Each row is a point. The last column is the point's height on a tilted bowl or saddle (a function of degree 2), plus a little noise. Along how many of its main directions does it bend up, bend down or stay straight?

Points (10 x 3)
25  -18  -23
-6  43  -26
-15  58  -38
37  14  -27
-33  61  -46
-15  -61  -44
-26  13  -17
-59  -57  -59
-7  63  -42
39  -67  -65
Directions: 0 up, 2 down, 0 straight

Points (10 x 3)
12  24  1
8  37  -4
-47  -6  -27
61  1  -22
79  22  -42
-76  -40  -78
-32  -45  -31
15  -1  3
-55  78  -85
2  -2  3
Directions: 0 up, 2 down, 0 straight

Points (18 x 4)
6  5  -19  12
6  16  23  -2
-3  12  -41  28
13  25  14  -4
14  6  -31  18
-95  4  -9  95
-30  3  0  18
-7  33  17  -12
0  19  -5  4
-6  7  46  8
-17  -21  -8  16
62  -15  -4  24
63  -39  -3  15
32  -24  22  14
5  14  19  -1
-17  -3  23  12
95  -5  22  67
30  20  -37  28
Directions: 2 up, 1 down, 0 straight

Points (25 x 5)
15  35  -50  43  -28
-9  24  32  35  33
-7  19  3  -31  22
32  -8  0  34  13
-10  -53  21  18  70
51  6  53  -5  95
-2  36  -10  23  44
11  21  -3  5  35
-42  34  9  -7  73
32  15  39  12  64
11  27  18  -16  45
-24  19  -41  60  -17
-4  13  -17  -31  20
-17  -1  -16  -9  39
-95  33  15  12  25
-9  23  -12  20  40
-14  -12  47  33  11
5  -10  37  -30  27
33  46  -36  18  -21
-46  24  0  -19  46
12  17  -23  -10  27
11  -9  -33  -39  7
-57  18  0  19  29
-16  -1  11  -2  31
-29  16  15  -41  -4
Directions: 2 up, 2 down, 0 straight

Points (45 x 7)
-36  5  -27  -29  41  -33  -20
-30  60  -60  -1  -41  -20  -43
23  18  -22  30  -16  38  -13
16  -15  -20  -48  39  -20  -20
51  23  -21  -7  21  -63  -39
-28  -49  -12  -26  11  5  -13
12  17  46  -12  14  35  -27
6  19  16  25  -1  -12  -1
22  20  21  0  -14  -26  -7
-24  -12  55  72  78  43  -95
5  14  1  -20  -28  -21  0
1  -57  11  4  20  -1  -11
-59  -19  18  -4  -28  9  -14
-16  -13  34  -16  10  -19  -3
18  -15  20  16  -2  25  -7
-3  10  0  -45  7  -65  -21
-9  -73  30  82  -6  -37  -50
-32  10  22  -25  10  60  -32
14  -29  18  -34  -53  23  -18
-11  28  -17  -40  4  -49  -21
31  22  21  -40  -55  29  -33
27  -50  25  12  10  16  -19
-6  -8  44  -3  26  2  -13
24  -14  -8  19  36  -53  -10
12  -10  -35  -40  -14  16  -10
-8  -27  58  -58  42  -25  -44
-16  -25  -46  -29  -22  26  -15
-26  -23  -34  7  18  -14  -1
2  5  36  -2  16  -18  -6
28  -14  32  -21  44  8  -25
-1  -12  7  -72  13  8  -24
8  -14  -26  -37  -17  20  -7
1  15  38  -16  13  31  -19
-3  -23  -14  -27  -23  -34  3
-25  -34  47  24  -18  1  -18
24  11  -29  7  5  -48  -8
-9  6  -7  -53  -12  -39  -12
-38  -17  -36  0  -6  8  -4
-2  -52  -27  2  -46  -6  -7
-26  -18  42  26  -23  -28  -8
-36  11  7  -9  40  -35  -13
29  17  -5  -57  -12  -38  -27
30  -44  19  -25  -10  20  -16
-95  12  -10  -21  10  -3  -38
-53  31  -3  -48  -27  21  -28
Directions: 0 up, 6 down, 0 straight
